Each row is a point. Before rounding, the points of a table are all equally far from one centre. They may lie mostly on one side of it. Write the centre, to within rounding.

Points, 8 rows:
[[-29 -67]
 [-47 -10]
 [-11  42]
 [ 26  51]
 [-46  -4]
 [-46 -34]
 [-15  40]
 [-47 -27]]
Centre: [ 23 -19]

Points:
[[-29  26  -4 -50]
 [-43  70  30   3]
 [-42  32 -19 -33]
 [  4  56 -15 -22]
 [ -8  60   0 -26]
 [ 64 -20  58 -23]
 [ -5  54 -30  66]]
Centre: [ -7 -13  24  28]

Points (14 x 9):
[[ 16 -29  -9 -13  13 -25  31 -94 -22]
 [ 41 -64  39 -38  15 -45   0 -51 -11]
 [-31 -58  -1 -41 -11 -25  -5 -79  32]
 [-10 -73  -7 -16  27  11   8 -85   1]
 [ 11 -35 -23 -11  36 -32  15 -92 -13]
 [ 13 -63  -8 -46  32 -47   9 -56   2]
 [ 18   0 -28 -34  -7 -26 -10 -57   5]
 [ 39 -39 -32  -4  40 -15   8 -73   6]
 [  1 -54  -1 -25  -7 -14  28 -73 -37]
 [  7 -41   0 -37 -13 -50  -8 -81 -20]
 [ 53 -43   1  34  36 -38  30 -70 -16]
 [  2 -39 -24 -26  34 -47  37 -73   8]
 [ -3 -48 -19 -29   0 -26  29 -91   5]
 [  2 -48  15 -55  44 -44  -3 -56   6]]
Centre: [ -4 -35  20  18   8 -28   0 -39  14]

Points (18 x 14):
[[ 13 -39 -39  75 -41 -50 -52  26   7   0  34 -21 -36  34]
 [ -3 -75 -19   5 -16 -54 -52   1   9 -54  36  -1 -56  24]
 [ 29 -13 -42  35 -14 -28 -27  27  20 -25  76  68  -5  26]
 [ -6 -42   3  67 -59 -45 -35  37  19 -32   7  28 -31  28]
 [ -7 -82 -39  38   9 -70 -40  18  17 -18   6 -24 -49  28]
 [ 13 -36 -24  22 -17 -54  10   9  21 -79  24   8 -68 -11]
 [ 15 -14 -53  63 -52  -7  13  29   7 -45  20  38 -62 -25]
 [-23 -51 -25  49 -81 -12 -41  35 -12 -18  43  31 -54  14]
 [ 10 -51 -66  33 -68 -53  -2   6 -20   4  13 -18 -43 -23]
 [ 32 -38 -29  54   9 -52   1 -13  45 -34  45   2 -65 -11]
 [ 52 -48 -70  41 -47 -25 -45  39  39   5  17 -42 -42  -3]
 [ 16 -60   2  32 -22 -35 -56  30  -8 -19 -11  21 -59  -3]
 [ 12 -91 -10  20 -42 -28 -39  10 -18 -54  12  12 -48  15]
 [  8 -48 -39  48 -38 -45 -46  32  30 -28   1  -3 -73  -8]
 [ 22   7 -38  32 -44 -50 -29  13  15 -67  34   1 -42  43]
 [ 16 -53 -35  51  -8 -69 -15  48   8  -7  21  45 -35  17]
 [-20   0 -43  65 -56 -56 -13  17  48 -37  -3  12 -45  17]
 [  9 -27 -52  93 -24 -43 -24 -28  49  -2  22  -5 -10  35]]
Centre: [-13 -28 -24   0 -11  23  14  16  26   4  18 -11 -14  25]
